Each row of a before or after table is a point. One or more steps were done to the points. Then noise was added and the rows were shuffled. The steps act on how far a point lies along the listed directions, d1 being the first. What was done? A step turns or swaps two directions, mirrors them in a line or flattens them onto one, adds a multiple of one to another, or multiplies one. Angles are multiples of 10 degrees, from the lower direction toward the higher: turns from -170 to 170, lines from 10 to 170 but not 90. Use the fewest steps. Two steps may share a direction if one is a turn and the other turns, adds or multiplies; they go together, in the order done. Otherwise the lowest direction goes first.

Directions:
(1): [-51 -13]
(2): [ 13 -51]
Before, 14 rows:
[[-16 -14]
 [ 46 -35]
 [ 12  -4]
 [ 22  -2]
 [ 49  28]
 [ 18 -10]
 [ 58 -11]
 [  4 -25]
 [ 13 -14]
 [ 20  11]
 [ 48 -19]
 [  2   3]
 [ 28 -53]
 [ 49 -31]]
After, 14 rows:
[[  1  56]
 [-50  28]
 [-51  24]
 [  0  23]
 [-16  10]
 [-24  -9]
 [-37  47]
 [-10   9]
 [-13  18]
 [-39  34]
 [-60   1]
 [ -6 -21]
 [-18   4]
 [  1   2]]
Steps: swap d1 and d2

Directions:
(1): [-38  -4  29  -8 -33   4 -12   3]
(2): [ 32  -4  42  10  -3  17  -1 -23]
(3): [  4 -60  -6  -5  -1  -6  -3  -1]
(4): [ 11  -1  -8 -30 -20  33  32  12]
(5): [ 15   3   3 -27  12  12 -43  23]
Before, 11 rows:
[[ 30 -26 -33  18  11 -22   7  -3]
 [ -7 -17  -3  17  -5 -14  49 -24]
 [-20  -3 -13   8  -6 -10  -6   6]
 [ 11 -25  11  19  11 -35  16 -28]
 [ -7  56  -9  -9  23 -21 -50  25]
 [ 14   2 -42 -58  23   8   8  57]
 [ 18   9  -6 -46 -24  48  31  35]
 [ 17 -52  13  22   0 -18  15 -18]
 [ -6 -21   4   9   0  -1   0  12]
 [-37  -7  -8   9 -19 -38 -17   3]
 [ -3 -23  19  51  11 -28  25 -34]]
After:
[[ 15  11  13 -51 -12  41 -26  46]
 [  8   5 -37 -51  34  -7 -23  58]
 [  8 -24  -3   6  -1 -22  40 -20]
 [ -9 -17  -5 -12 -22   7  52  -6]
 [ 24 -25 -46   4   1 -14  22   6]
 [ -4 -23   7  31  -8  -5  58 -26]
 [-12 -20  -3   8   0  -4   2  15]
 [-20  -3 -16   8  -7  -9   0   5]
 [  5 -53  -7   5 -10 -12  29  -4]
 [-38  -7 -16  14 -19 -41   1  -3]
 [  7  54   0  23  31 -32 -30  -3]]
Steps: turn d4 and d5 by 40 degrees; turn d1 and d4 by -20 degrees; add -0.5 times d3 to d2

Directions:
(1): [-10  10 -26 -18  12 -26   2  25 -26  -4 -17   1  60  36]
(2): [-35 -37 -20  18   5  18  21  51  17  19  32  -5   3  -5]
(3): [ -1  48  19  17 -48  38   8  15   8   2  14  22  18  22]
(4): [ 35  45 -22 -11  36  -4  -6  33  -8  24  24  13 -28  -6]
Before (9 x 14):
[[  9  34 -14  -3 -15  17  12  38   4  15  24  13   8  11]
 [ 23  19   7   2   6 -11 -14 -51  -1 -13 -13  -1  -1   8]
 [ 15  16   5  -3   4  -4   4   3  -5  12  10   8 -16  -7]
 [  4 -16  17  13 -10  13  -8 -28  10  -9   2   4 -12  -4]
 [  4 -14   4 -10  -5 -12  -4  -8   0 -17 -10 -14   6   1]
 [ -6  13  -9  17   6   3   5  26  10  10  13  17   1   3]
 [ 14  15 -10 -24  -7 -10  -3 -23  -7 -17 -19  -6  20  15]
 [ 39  54  26   0 -34  18 -12 -22  15  -5   1  11  -8  -8]
 [-26  15 -26   3   4  14  17  60  -7  13  14  14  37  21]]
After (9 x 14):
[[-14 -11   6   8 -13   5  15  12   1   7  10   4   8   0]
 [ -1  26 -20   4 -11  16  11  59  11  15  26   7  36  11]
 [ 19  26   4   9  -4  18  -7   1   3   3  15  19  -6  10]
 [ 20   5  -2  -9   7  -5  -6   6   3  -4   7  -8 -18  -9]
 [-19 -11   2  13  -8 -11   1  -8   4 -12 -16   8  23  10]
 [-26 -31  -6 -16   7 -28  -1 -23 -19 -24 -43 -11  42  11]
 [-21 -22 -12 -11 -20  -9  13   7  -5  -9 -14  -9  46  20]
 [ 11  -2 -34 -19  25  -6   4  17   3   8  14  -8 -11  -5]
 [  9  14 -24  17  27  10   5  21  13  20  35   5 -13   1]]
Steps: turn d1 and d3 by -70 degrees; turn d2 and d4 by -130 degrees

Directions:
(1): [-16 -16  11  -8   8 -20 -38   6 -45  18  10  -7 -17   6  10 -31   2   9
 -23 -20 -29  -7 -44  11]
(2): [  1 -23  23   7  14  31 -44 -29   4  12 -14   8  24  36  -5   2  10 -22
 -17  14  18 -15  20  33]
(3): [-19 -13   3  43  32 -21  -8  16   4 -34  -9  13  -5  -4   4   7  32  45
   2 -25   9 -21  24   6]
(4): [-30 -11 -23  -6   1 -10  11 -24  42 -19 -13 -12 -10  22  35  23  25 -15
 -14  13 -38   6 -24   6]
(5): [-26 -12 -12 -19  -4  17  12  31  20  13 -11  16  -5   1   5 -30  -7  19
  39   9  10  10 -10  60]
Before, 12 rows:
[[-29 -13 -13   4   2 -32   9 -14  34 -18 -11  -5 -17   3  35   2  23  -7
   -7  -4 -33   4 -34   6]
 [-19  -6   3  13  13   3  -5  28   5  -8  -9  14   6   2  -9 -20   9  28
   23 -13   8   1   8  22]
 [  6  -2 -19  44  12 -17   8 -21  26 -39 -27  -3  -1  -1  10  33  28   8
  -18 -10   0 -14  19 -27]
 [  4   3   4  -5   0 -14 -10   9 -26   0   5   8  -8  -2  -8 -12  -2  22
   -6 -12  12 -14  10  12]
 [ 26  18  15 -17  -7   2 -17 -26 -34  15  14  -8  -2  -5  -7  11 -11 -46
  -38   9  -6   5 -21 -38]
 [ 18  15 -30 -43 -21  -6  24 -15  11   4  15 -18 -13  -6   5  10 -22 -44
  -10  17 -30  16 -35 -28]
 [ -7  11  -7  -7   1 -15  20   6  22  -3   5  -3 -10   4  15  11  20   3
    5   7 -22  11   2 -13]
 [-29 -23   1   4  11  14  -2  20  36 -13 -17  21   5   1   5 -10  28  29
   44   4  24   0  26  60]
 [  2   3 -17 -43 -19  25  18 -12   7  35  -2  -3  -7   6  11 -18 -24 -35
    5  42  -7  29 -39  36]
 [  6  14   1  -5  -8  14   3  11  -5   5  12   9  14  -1 -26   4 -17   7
    5   1  14   1   9   0]
 [ -8  -5  -6   5  -5  21  -5  23  11   1  -9  13   5 -14 -11  -8 -14  20
   38  -3  15  -4   2  25]
 [  0  -7 -14  -2  -3  11  -2 -12  26  -1 -25  -2   4  10   5  12   2 -18
    2  26 -10  -4   3   1]]
After, 12 rows:
[[-10  -6 -15 -27  -5  19   8   9  -4  31  -5   8 -14   4   8 -33 -15  -5
   15  29   1  18 -35  58]
 [  3  15  -1  -1  -7  13   9   7   8  -1   8  10  17   3 -23  16 -11   7
    9   4  13   0  15   0]
 [ -3   4   1   6  15  -2  -1 -10   6 -16  -3   6  -4  -1   6  22  18 -11
  -15   5   4  -2  -1  -7]
 [  0   0 -19 -19   1 -20   4  22 -14   1  16   1 -24 -15  -2 -20 -12   4
    5 -11 -14   2 -30   5]
 [-15 -12   8  -1   1 -39 -18   0 -20   7   5  -2 -21  -5  18 -26   2   1
  -15 -21 -26  -2 -49   1]
 [  7 -14   5   0   4   4 -33   9 -25  18 -12   6   1   2  -9 -19  -8  -1
    2   5   2 -12  -8   5]
 [ 25  -3   7  37   8 -21 -27  -6 -42  -4  -6  -5  -5 -11  -8  -7   0  18
  -31 -30   1 -19  -3 -31]
 [  1   7  10  -9   3 -19  -2  20 -20  15  17   1 -14  -4   3 -17   8  12
   -1 -10 -17   6  -7  -9]
 [  2 -11  17 -22 -11  22 -15   5  -5  21   3   5  10  -1  -7 -23  -3  -6
   20   9  15   5   3  30]
 [  5   2  -8  -6 -17  25  -1   9  14   6  -5   4   8 -11 -13   1 -21  -2
   31   6  10   1  -2   9]
 [  2  10 -13 -12  -7  -7  17 -12  22 -17  -6   0   0   9   4  19   5   1
   -3   8   6  -7  17   4]
 [ -5   6  -2  -7  -4  11   5   7  16  -2  -5   3  12   6  -9  -6  -3  -4
   11   3  -2  10   4   0]]
Steps: swap d1 and d4; flatten d3 and d5 onto the line at 120 degrees

Directions:
(1): [ 10 -18  -2   5  35   6 -16  -2  -4  16  -6  -1 -18  -7 -16  -4   2 -21
  16  -7 -60  -1  -8  -8  11  34  19  31 -10 -20   4  12 -14 -17 -37  13
  35  -9   8 -23   3  11  -9  19 -16  28 -19   4 -14   3  28  26  21 -12
  -3 -15  -3  17   0  15 -21  33  -2  10]
(2): [  0  -5   0   3 -14 -24  -2  -7  18   1 -24  22   9 -13   8   3  -3  16
  10   4  15  11 -50  -1 -25   3 -11   8  10 -26  43 -45 -20  10 -23 -31
 -12 -11  12  12  35  10   0  30  -3   9 -13   5  14   8 -30  -5 -21 -15
 -14 -15   4  32 -19  -1  -8   5 -17  25]
(3): [ 52   3   6  -1  -6 -18  30 -33 -21   9  -5 -10  23   4 -16  25 -26 -16
   2  -5 -22   6 -22  -6   2  39 -27 -23 -27 -27  -3   3  -9  -3  -9  20
 -27  19 -10   8  -3 -22  19  -6 -22  -1  20  17  -7   4  11 -11 -28  22
 -16  11 -24  -6  20 -11  22   0  -2  12]
(4): [-12  -6 -14 -14  -2 -11  -2  -4 -37 -24  18 -12  -3   5  12   6   2  21
  14   2  -5  39   4 -15  -8  16  -5 -15 -16   0 -19  17 -22  42   3 -16
  25  17 -30   1   9  22  12 -10  -9  -4   7  -4  28  11  11 -36  27 -28
 -16  20  16 -18 -22  27 -12  16 -35  28]
Before, 13 rows:
[[-18  -3  -3   1   6  21 -11  13   7  -2   5   1 -17   1  -4  -9  12  -9
  -11  -4   6 -19  26   6  11 -22  21  12  13  24 -14  17  16 -14  14   6
    8 -12   9  -8 -12  -4  -9  -7   9  -3  -7  -8  -7  -5   7  19  12   5
   15   0   4 -11   2  -4  -7  -4  13 -23]
 [  5   0   6   4  -2 -13  -1  -4   4   4 -10   5   4  -5   1   0  -2   6
    2  -3   3   4 -16   1  -8   2  -4   8   3 -12  20 -17  -6   2  -9  -6
   -2 -10   2  -1  11   1   0  12   2   1  -1   1   6   2 -11   1  -9  -5
   -7  -3  -4  14  -2   2  -9   6  -7   6]
 [-17   4  -1   1  -1   2  -1   8   9   0   3   9  -7  -3   4  -9   3  11
    1   1  21  -6  -5   3  -2 -21   9   7  14   5  10 -12   0  -1   2 -15
   -1  -9  11   1   6   1  -7   3  11  -4  -6  -7   6   0 -14   3   1  -2
    4  -8   8   2  -4   0  -1 -10   3  -7]
 [-23  -7  -7   1  13   6 -12   8  -6 -11   8  -3  -8  -1   9  -6   9   9
    6   5  -5  11   5  -3   1   0  15   7   4   4  -2   3  -9  13   0 -12
   23  -4  -2  -5   8  18  -1   3   5   8 -11 -13   4   0   1  -3  23 -17
    0   0  16   1 -12  14 -10   9  -8  13]
 [  7   2   2   5  -2   5  -1   5  16  13  -1   3   1  -2  -9  -2   2 -13
   -1  -2 -10 -20   4   9   3  -7   5  13   5   6   3   0   9 -18  -1   9
   -6  -6  11  -5  -5  -5  -3   5  14   6  -2   3 -11  -7   1  19  -8  11
   12  -8  -3   8  10 -10   5  -4  14 -15]
 [-15  -1   0  -5 -10   3  -8   6   4  -5  -3   7  -3   2  10  -1   2  17
    1   3  22   7   2  -6  -8 -14   4  -2   9   3   4  -2  -2   9   4 -16
    5   4  -2   1  13  14   0   1   3  -2  -6  -7  10   2  -9  -8   8  -8
    5   2   5  -5  -8   3   0   0  -6  -2]
 [ -4   6   4   3  -9   1   7   6  21   4  -3   2  -1   6   1  -3   0   2
  -12  -4  17 -14  -1   8   0 -16   5   5  14   3   9 -13  10 -13   6  -5
  -14  -2  13   5  -8  -5  -2   3   9  -3   2  -1  -7  -5 -11   5 -21   6
    2  -4  -5   9  12 -14   6 -12  17 -13]
 [-19   6   4   4  -1   7  -3  10  23  -9   0   3  -3   1   6  -8   7   3
   -7   3  25 -13   8   6  -4 -29   4   2  18  15   0  -5  11  -3   8  -7
   -6  -9   3   0  -3   1  -9   3  17  -6   0  -7   1  -6 -14   5   5   2
   13  -7  10  -2  -4  -6   3 -12   9 -13]
 [  6   0   3   6  -4   2  -7  -1  22  17 -18   6   3  -6  -2  -1   1  -3
   -4  -3   7  -8 -19   6  -5  -7  -3  10   8  -5  21 -15   4 -14  -9   2
   -7 -11  15   1   5  -9   2  16   1   6  -1   4 -10   0 -13  14 -21  10
    1 -12  -5  16   7 -10   2  -1   3 -11]
 [ 23 -10   6   4  10 -11   0 -15   2  10 -13   1   0 -10 -11   2  -9  -8
    7  -4 -28   2 -21  -6   4  26  -2  12  -7 -30  19  -5 -10  -6 -30   3
    1  -2   6  -7   9   3   2  16 -13  14   1  16 -12   8  11   7 -10  -3
  -11  -8  -7  14   3   0  -3  19  -5   9]
 [ -7  -6   2   4  -2   2  -7   7   8   0   2   9  -5  -1   3  -9   4   9
   -3   3  13   0   1   2 -14  -8   0   4   6   4   7  -4   3   2  -4 -11
    7  -6   0  -3   5   7  -1   0  -4   3  -2  -4   8   1  -7  -2  -1  -1
    1  -5   4   0   0   3  -6  -5   2  -2]
 [-11   1  -1  -2   0  10  -6  12  -4  -4  14  -5  -6   6   9  -4   7   0
   -2  -2  12  -2  28  -2  11 -13   4  -8  -1  22 -21  12  12   3  20   7
   14   5  -5   1 -15  -6  -4 -18   7  -8  14  -4  -6  -1  -3  -5  11   3
   10   4   9 -15   8   3   2 -10   1 -13]
 [ 13   0   2  -8  -4 -12   8 -11 -12  -2   4  -6   8   2  -2  11 -10  -1
    8   2  -2  13 -14  -4  -3  16 -10 -12  -9  -6  -6  -5 -13   6  -3  -6
   -4   8 -11   7   2   4   8  -3  -4   6   2   8   1   9   2 -17  -5  -7
  -12  11  -2  -6   0   6   5   1 -12  17]]
After:
[[ 13  -2   2  -7  -6 -16   8 -13  -8  -2   1  -2   9  -1  -1  11 -10   2
    9   3   1  15 -22  -4  -7  17 -12 -10  -8 -10   0 -13 -16   8  -8 -11
   -6   6  -9   9   8   5   8   3  -4   7  -1   9   3  12  -3 -18  -9  -9
  -15   8  -1  -1  -4   6   3   3 -15  22]
 [ -5   5   4   4 -11  -1   6   6  23   4  -5   4  -1   5   2  -3   0   3
  -10  -5  18 -14  -5   8  -2 -15   4   5  14   0  12 -17   8 -12   5  -8
  -15  -3  14   6  -5  -4  -2   5   9  -2   0   0  -7  -4 -14   4 -23   4
    1  -6  -5  12  11 -15   5 -12  16 -11]
 [ -7  -7   3   5  -4  -2  -7   6  10   0  -2  12  -3  -3   5 -10   4  11
   -1   4  15   1  -8   1 -19  -7  -2   6   8   0  14 -11  -1   3  -8 -16
    4  -8   1  -2  11   8  -1   5  -5   5  -3  -3  11   2 -11  -3  -6  -3
   -1  -8   5   6  -3   3  -7  -5  -1   2]
 [  5  -2   6   6  -9 -25  -2  -7  13   5 -21  15   9 -11   4   1  -4  14
    7  -1  12  10 -43   1 -22   3 -10  12   8 -25  43 -41 -17   8 -22 -22
   -9 -15   8   5  29   6   0  28   1   5  -8   4  13   6 -27  -1 -19 -13
  -14 -12  -2  31 -12   1 -14   9 -16  19]
 [-19   7   4   4  -1   7  -2  10  22  -9   1   2  -2   2   6  -9   6   2
   -8   3  25 -14  10   6  -3 -29   4   2  17  16  -1  -4  12  -3   9  -6
   -5  -9   3   0  -4   1  -9   2  17  -6   1  -7   1  -7 -12   5   6   3
   13  -7   9  -3  -4  -6   3 -11   9 -14]
 [ 24 -12   6   6   4 -22   0 -17  10  11 -23  11   4 -16  -8   3 -10  -2
   11  -3 -22   6 -42  -6  -7  27  -6  15  -1 -41  37 -24 -19  -2 -39 -10
   -4  -6  11  -2  24   6   2  28 -14  19  -4  18  -7  12  -2   4 -18  -9
  -17 -14  -5  27  -6   1  -7  21 -12  19]
 [-15  -2   0  -5 -12  -1  -9   5   7  -5  -8  11  -2   0  12   0   1  20
    3   4  25   9  -7  -7 -13 -14   2   0  11  -1  12 -10  -6  11   0 -22
    3   2   0   3  20  16   0   7   2   0  -9  -6  13   3 -14  -9   4 -11
    3  -1   5   1 -11   3  -2   1  -8   3]
 [  7   2   1   3   0   9  -1   6  13  12   2  -1   0  -1 -10  -2   2 -15
   -2  -3 -12 -22  11   9   8  -7   6  11   3  10  -3   7  12 -19   1  12
   -4  -4  10  -7 -10  -7  -3   0  15   5   0   2 -12  -8   6  20  -5  13
   14  -6  -4   3  13 -10   6  -5  16 -19]
 [-11   5  -1  -4   9  26  -5  16 -15  -5  28 -18 -12  14   4  -5  10 -10
   -8  -4   2  -9  59   0  26 -15  11 -13  -7  38 -47  41  25  -4  34  26
   22  11 -13  -7 -36 -12  -4 -37   9 -14  23  -8 -15  -5  16  -1  25  12
   20  14   6 -35  20   4   7 -13  11 -28]
 [-16   3  -2   1  -4  -3  -1   6  13  -1  -3  14  -4  -6   6  -8   2  14
    3   2  25  -3 -17   2  -7 -20   6   9  17   0  20 -22  -4   1  -2 -21
   -4 -12  14   3  14   3  -7   9  11  -2  -9  -6   9   2 -21   1  -4  -6
    0 -11   8   9  -8  -1  -3  -9  -1  -2]
 [  6  -2   3   7 -10  -7  -7  -4  29  18 -28  15   7 -11   1   1   0   4
    1  -2  13  -4 -38   5 -15  -6  -7  13  13 -15  39 -33  -4 -11 -19 -10
  -12 -17  20   6  18  -6   2  28   0  10  -5   6  -4   3 -24  12 -30   4
   -5 -18  -4  29  -1 -10  -1   1  -4   0]
 [-18   1  -3  -2  15  36 -10  18  -4  -2  20 -13 -22   9  -8 -10  14 -18
  -16  -6  -4 -26  57   7  26 -23  27   6   7  40 -40  45  28 -20  28  25
   15  -5   1 -15 -33 -10  -9 -25  11  -9   2 -11 -16  -9  26  21  25  14
   24  10   2 -31  14  -3  -2  -8  23 -38]
 [-23  -7  -7   0  13   4 -12   8  -4 -11   7  -2  -7  -1  11  -6   9  10
    7   5  -5  12   2  -3   0   1  15   7   4   2  -1   1 -10  14  -1 -13
   22  -4  -2  -5  10  19  -2   5   5   8 -12 -13   5   1  -1  -3  22 -18
   -1   0  16   4 -13  14 -11   9  -9  14]]
Steps: multiply d2 by 2.5
